Each wall is flat, endless, passes through zero and stands at right angles to its row. A trip goes straight from one point to another. List the walls that it crosses, first one first.
In the rows, zero is written as 128.

Walls:
(1): [166 128]
(2): [168  95]
(3): [128 112]
(4): [122 147]
(5): [ 96 105]
(6): [166 106]
(7): [113  84]
(8): [120 166]
(9): [112 125]
(10): [186 196]
(11): [108 196]
Trips:
[181  90] to [215 104] => 7
[203 136] to [132 118] => 3, 7, 10, 5
[177 105] to [150 100] => 10

Walls:
(1): [135 125 111 114 187 197 144  56 124  94 133]
(2): [122  76  97 172 103 109 161 152 160 102 177]
(3): [  7  86 128 137 128 161 123 129 149 120 120]
(4): [140 103 103 116 130 118 113 166  80 147 136]
(5): [150 130  71 187 133 151 137 169 150 158  66]
(6): [106 130 119 121 115 151 116 130 155 161 142]
(7): [210 157 129 179 151 108 201  93 182 132 166]
(8): [113 155 165 127 173 123  65 104 117  91 124]
Trips:
[ 88 173  83 132 117 130 142  82 186 134 150] to [150 104 130 120 154 117 187 131 143  95 158] => 5, 6, 3
[134 170 154 128  94  54  32 174  95  90  36] to [142 170  84 121 120 102 113 129 111  93 104] => none

Walls:
(1): [ 64 129 133 170 210 194 178 129 136 158 167  71  80 146  61 168 171 111
 192 126 146  71  89  91 136 122 119 109  36  81 120 110]
(2): [152 155 101 129 146 184 110 127 132 194  57 133 162 108 120 154 174 177
 115 131 112 134 167 209 145  74 140 120 150  91  95 138]
(3): [ 89 145 132 122  62 151 163 188 119  96 114  97  75 148  79 115 188 155
 137  91 102 113 110 119 178 130  87  71  65 162 157 169]
(4): [ 89 123 161 141 107 177 101 106  81 104 114 137  65 105  48 121  61 153
 123 178  98 105 176 150 139  85 135 101 212  54  59  91]
(5): [100 167 151 135  81 146 100 181 157  59 123 120 104 122 135 134  77  98
 153  88 107 187 157 145 109 105 122  88 162 170 125 148]
(6): [180 173 148 103 142 158 150  86 223  59 103 142 158 159 112 127  55  83
 109 110 123 105  97 118 197 185 175 198  63 153 146 143]
(7): [141 113 136 130  95 124 104 131 114 100 157  82 139 161  48 131  40 118
 132 132 159 123  92 146 173 214  80 122  72 172  98 178]
(8): [101 147 120 197 140 140  67 194 116 184  82 157 164 116 209 100 106 117
 152 155 134 168 105 134 121  92 182 161 187 148 152 162]
(9): [137 117  98 148 172 160  85  76 223 124 168 141 130 140 164 111  95 128
 174  94 172 180 180  20 115 143 106 158 129 124 131  64]
Trips:
[141 112 149 113 147  87 103 122 139 141 169 159 232 162 102 112  91 105
 119 166 131 229 132 106 123 132 140 103 163  80 168 166] to [110  97  87  66 109 135  77 121 171  95 197 108 152 106 102 134 207  86
 163  72 122  52 125 111 141 109 166 120 138 111 103 237] => 8, 3, 1, 9
[112  95 104 126 141  46 119 119  94 159  86  83 155  84 174  77 190 151
 173  83 116  93 137 144 136 100 141 185 153 189 118 177] to [ 79 127 146 165 164  86  39 168  88 112  72  88  98 106  77  88 147 194
 149 124 103 159 168 106 168 167 104  98  86 135 179 135] => 3, 7, 5, 1, 4, 2
[ 95 132 144 178 150  46  92 118 153 144  46  83 134 168 112 138 149 116
 111  88 140 131 105 197 158 192 177  89  59 124 160 170] to [118  87 235 107 168  62 110 148 197 117 148 160 131 166 168 152 162  81
 177 171 128 126 149 132 101 156  78 132 127 130 200 161] => 2, 5, 9, 3, 7, 1
[169 138  99  72 173 147 124 166 118 214 160  88 102 162 114 123 156 144
 188 118  58 110 146 167 113 171 122 131 240 134 156 136] to [ 92 122 201 229 118 106 198 115 142 140 113  71  64  72 117 136  92 108
 183 103 192 191 109 144 162 128  82 128 149 147 135 167] => 1, 5, 3, 7, 2, 9
[128 130 180  69 198 166 188 151 149 170 115 127 183 124 100 118 131  99
  97 165 158 128 126 119 127 100 108  50  86 173  35 157] to [121 141 179 121 157 145 219 132 136 113 203 199 104 166  70 197 127 138
 158  82 158 158 112 136 107 139  44  84 134 142  97 109] => 5, 6, 2, 4, 9
[158 186 173  61  89 142 104  76 134  98 161 123 166  56  99 140 152 209
 125  88 152 150 159  79  83 171 118 149  97 106 165  85] to [162 101 119 102  45 133 111 125 153 176  81 120  84 122 146 154 114 124
  85 159  80 175 186 136 156  85 143 118 118 111  67 143] => 2, 4, 5, 6, 3, 9, 8

Walls:
(1): [187  96 124 125 133 178 184 115 161 151 128 126 114  90 157 117 138  72
 124 138 129 147 121 149  76 160 136 144 167  70  73 128 146  35  54  98
  53 114  91  99 140 157 102 150 142 158 128 138]
(2): [ 88 179 152 117 133 174 122 179 216  72  92 124 115 107  79 119  94 139
  83  93 144 157 147 246 112  73 166  91 103 178 106 132 140  87 114  29
 124 178  89 101 185  85 161  97 117  94 158 154]
(3): [ 93 148  76 186 146 108  72 197 145  49 134 186  99 152 164  40 144 127
  97 132 126 169 130  69 226 153 183 124  95 100 110 124 125 175 127 139
  75 126 112 101  74 117  51 205 135 105 191 151]
(4): [170 109 168 154 134 163  42 231 159 160  90 142 121 126 115 180  96 104
 164 122 114 157 139 155 103 114 112  97 165 108 126 174 109 113 127 137
 166 141 126 118 146  82 142  78  92 150 132 110]
(5): [203 144  98 164 176 128 104  98 127 153  95 194 169 174 213 121 134 191
 153 165 121 113 109 124 162 128 173  98  55 175 142 114  80  99 145 137
 157 195  92 140 197 107 133  79 156 169 196 155]
(6): [154 218  78 125  98 155  96  82 133  42 149 148 160 125 120  97 114 166
 126  97 121  87 103  80  70 159 139 187 156 115  90 141  78  58 120 107
 104 160 158 140 119 106 195 176 139 104  87 152]
(7): [ 85 131  87  62 123 147 100 187 137 125  96 122 154 173 111 109 206 152
 118 143  88  28 170 171 146 186 106 145 120 159 105 137  82  90 115 183
 111 170  73 175 108 129  96 120 135 200 122 183]
(8): [123 116 131 133 146 122 157 105 124 102 113 150 161 120 140  87  98 154
  96 101 118 137 137 159 127 163 128 129  46  65 174 139 150  88 213 158
 115  81 103 155 167 101 101 123 196 123 119 144]
Trips:
[167 111 143 139 177  97 125 105 121 130 109 188 173  92 151 157 156 114
 144  97 110  78  82 153 104 169 209 142 102 152 126 139 178 153 105 187
 105 160 138 111 119  51 156 192  94 167  78  99] to [171  86 103 162  94 114 167  64 171 107 126 121 137  83 138 128 125 152
 158 124  84 170  39 107  41 194 158 138 147 132 173  84 131 115  89 113
 128  99  46  79 144 100 117 142  79  76  94 110] => 7, 4, 5
[ 95  86 118 105 120  97 111 165 165 148 170  79  88 178  68 160 101  77
 164  58 159  92 156 117 181 187 125 127 196 146 153  34  64  41  79 101
 129 149 134  67 195 152 117 140 143 149 104 167] to [133 138 192 105 122 192 170 132  56 129 148 124 159 122 131 137 115 142
  90 105 132 100 184 171  93  97 170 121 152  90 140 173 165  95 122 126
  87 108  87 163 123 145  95 109  74 148 174 167] => 6, 8
[117 147 166 112 176 117 135 137 150 142  84 128  46  78 155 118  94 147
 105  79 202 134 101 118 170 138 127 102 216 159 162 170 148 138  97 192
 113  79  65  51 185 120  86 122 139  82 122 185] to [194 181 109 150 103  72 148 140  32 141 174  77 151 141 109 159 137 155
  79 144  48 203 115 151 135 170 101 170 152 100 110  94 161  65  85 117
  57  75 204  63 160 144 102 112  81  94 163  37] => 8, 2, 4, 3, 6

Walls:
(1): [124 164 163 131 158 134 120 159 149 168 184 100 129  87  58 127  97 140
 122 137 111 115 142 145 131 136 181 155 133 133  76 160 116  34 122 146
 132  71 144 169  70 120 121  97 168 140 114  66]
(2): [178  97 128 127 135 116 158 183 127  92 130 132 141 112  60 109  82 135
 144 198 136 152 136 134 150 186  47  98 137 124 131 171 171 171 164 146
  82 154  86  76 150 116  94  95 164 174 128 120]
(3): [210 148 116  53 119 119 127 197 190  84  91 101 117 150 111 125  96  92
 139  98 142 125 165  80 125 126  67  97  63 145 111 113 173 159  55 133
 201 143 205 127  65 166 145 114 128 127 142 107]
(4): [115 138  60 110 110 150 137 102 105 117  80 132 159 154 143 154 154 106
 158 171 161 153 125 121 222 119 144 108 153  56 178 123 103 175  11  95
  51  55 100 121 166 171 126  99 118  73 172  97]
(5): [112  98 153 134 138  67 132 151 130 171 158 103 165 138 172 131 128 236
 140  30  78 127 111  64 159 139  96 103 108 104 232 169 169 206 135 134
 131 123 138  90 131 129 127 110 114 186 122 166]
(6): [ 87 156 181  72 124  84 177 143  62 187 151 155  59  95 132 140 118  65
 134 102  98  56 108 147 124  96 173  86  89 131 116 111 111  86 107 145
  59 129 124 176 137 172  69  82 154 101 114  87]
(7): [147 132  92 161 137  88  70  84  86  81 111 162  68  84  70 125 101 169
  55 182  60 121  78 172  98 168 125  86 131  85  60 109 178 130 102 140
 206 102 114 161  81  43  86 116 124  83 127 133]
Trips:
[142  89 151 110 191 146  87  88 110 137 113 109 181 149  97 130 153 138
  82 131 155  95 107 160 174 117 156 103 151 111 102 110 170  97 119 185
 127 119 182 145 126  99 168 140 113 104 153 105] to [186  74  79  81 134 174 176  67 144 165 100 104 137 131 136 142 123 135
 114 143 154  82 188 175 150 100 139 108 119  90 123 139  47 125 145 105
 142 129  73 125 102 152 102 169 146 144 157  98] => 7, 1
[ 76 160 139 138 106 125 159 105 133 124 180 134 138 104 151 155  97  88
 144 128 132  94 127 102 128 104  75 110  89 121 123 107 143 145 145 127
  95 121 109 128 159 108 144 104 101 115  97  84] to [ 72 143 207 112  64 115 144 108 141 154 128 186 157 186 176 104 136 147
 114 113 136 136 132 129 156 181 106 131  42 183 108  49 126 111 134 185
  65 140 163  98 179 160 161  66 205 126 121 158] => 4, 2
[  7 101 120 103  95 103 160 160 112 105 181 148 123  82 151 104  56 159
 147 146  76 141 134 165 112  86 135 115 123  90 127 188 130 115 129 130
 106 112 117 119 162 144 176 150 108 136 102 128] to [144  91 117 115 113  90 114  69  88 154  88  62 167 111 155 183 166 149
 102 175 104 144  92 133 128 121 175 153 137  78 139 141 169 143  60 128
 100 143 153 137 107  72  67 125 199  75  44 130] => 4, 7, 2

Walls:
(1): [106  88 137  98 116 133 167 183 100 111 136 202 171  97 145  61 192 114
 136  76 189 128 112 130 191 123 131  56 108 177 138 156 121  77  87 124
 136 146 126 152 152 152 152 165 111 110  59 153]
(2): [115 123 100 101  91 106 128 170 141 127 195 194 134 198  93  95 122 128
 145 112 137 162 158 136 167 132  77 122 138 112 172 154 143 101 152 128
 123  98 100 194  96 129 131 108 132 146  82 100]
(3): [173 188  90 133 107  76 144 181 138 167 127  94 153 134 105 103  83 119
  93  71 150 156 130 137 152  81 111 101 106 177 139  76 116  99 174 125
 114 142  91 148 175 205 185 158 123 122  89 146]
(4): [143 105 101 120 184 134 159 140 100 205 188 114 110 121 156 102 133 165
 154 144 107  95  35 124  86 144 124 184 142 157  50  82  91 151 155 175
 129 124 206 160  85 157 125  86 196  71 138 134]
(5): [143 124  65 135  54 164 176 176  92 181  68 116 114 118 171  67 136 127
  97 100 136  74 126  52 131 123 149  94 140 151 112 122 109  72 142 167
 104 117 173 125 113 119 170 103 135 135 127 184]
(6): [114 205 136 139 116 123 105 127 177 235 126  55 143  71 105 139 115  77
 174 154 150  32 181 125  46  79  98 158 140 172  80 137 132 171 105 149
 120 194 120 171  80 129  98  12 184 169  92 198]
Trips:
[140 100 139 134 142 135 158 152 117 100 141 162 100 175 167 129  99 118
  90 218 135 120 123 194  34 134 160 118 151 198 113  83  83  79  64 141
 160 140 101 150 160 127 105 178 121  75 111  71] to [132  88 186 109 198 153  97 162 180  85  99 121 142 108  78 138 169  75
 145 135  77 158 114 155 110  89 117  82 113 160 179 133 135 160 134  76
 146 118 128 135  78 148  59 117  76  98  73 141] => 4, 2, 6
[106 110 115 107 115 122 190 133 104 144  89  65 189 106 135 168 142 129
 130 121 174 146  85 119 122 114 128 138 141 137 198  70 105 107 148 114
  80 108 140 194 150 132 159 137 129 121 195 109] to [154 163 100  84  91 182 167 158  93 175 120  88 117 171 148 129  87 164
 157 134 154 195 113  93  67 106 157 154  96 130 200 140  89 159 118 167
  96 172 135 144  90 186 136  83  99 120 131 116] => 1, 6, 2
[150 176 119 112 153 156 169 130  64 190 144 131 177 120 102  44 131  26
 128 164 133 133 159 139 172 136 156 228  98 138 168 137 181 119  73  84
 127 168 220 116 201 132 136 148  89 152 137 110] to [ 79  31 152 179 179 131 194 109  68  83 139 104 102 151  91 182 187 110
 152 147 136 117 130 135 158 159 194 169 160  83 140 150 144  98 161 114
  94 102 144 132 104 154 134 127 111 117 154  71] => 6, 3, 5, 4, 1
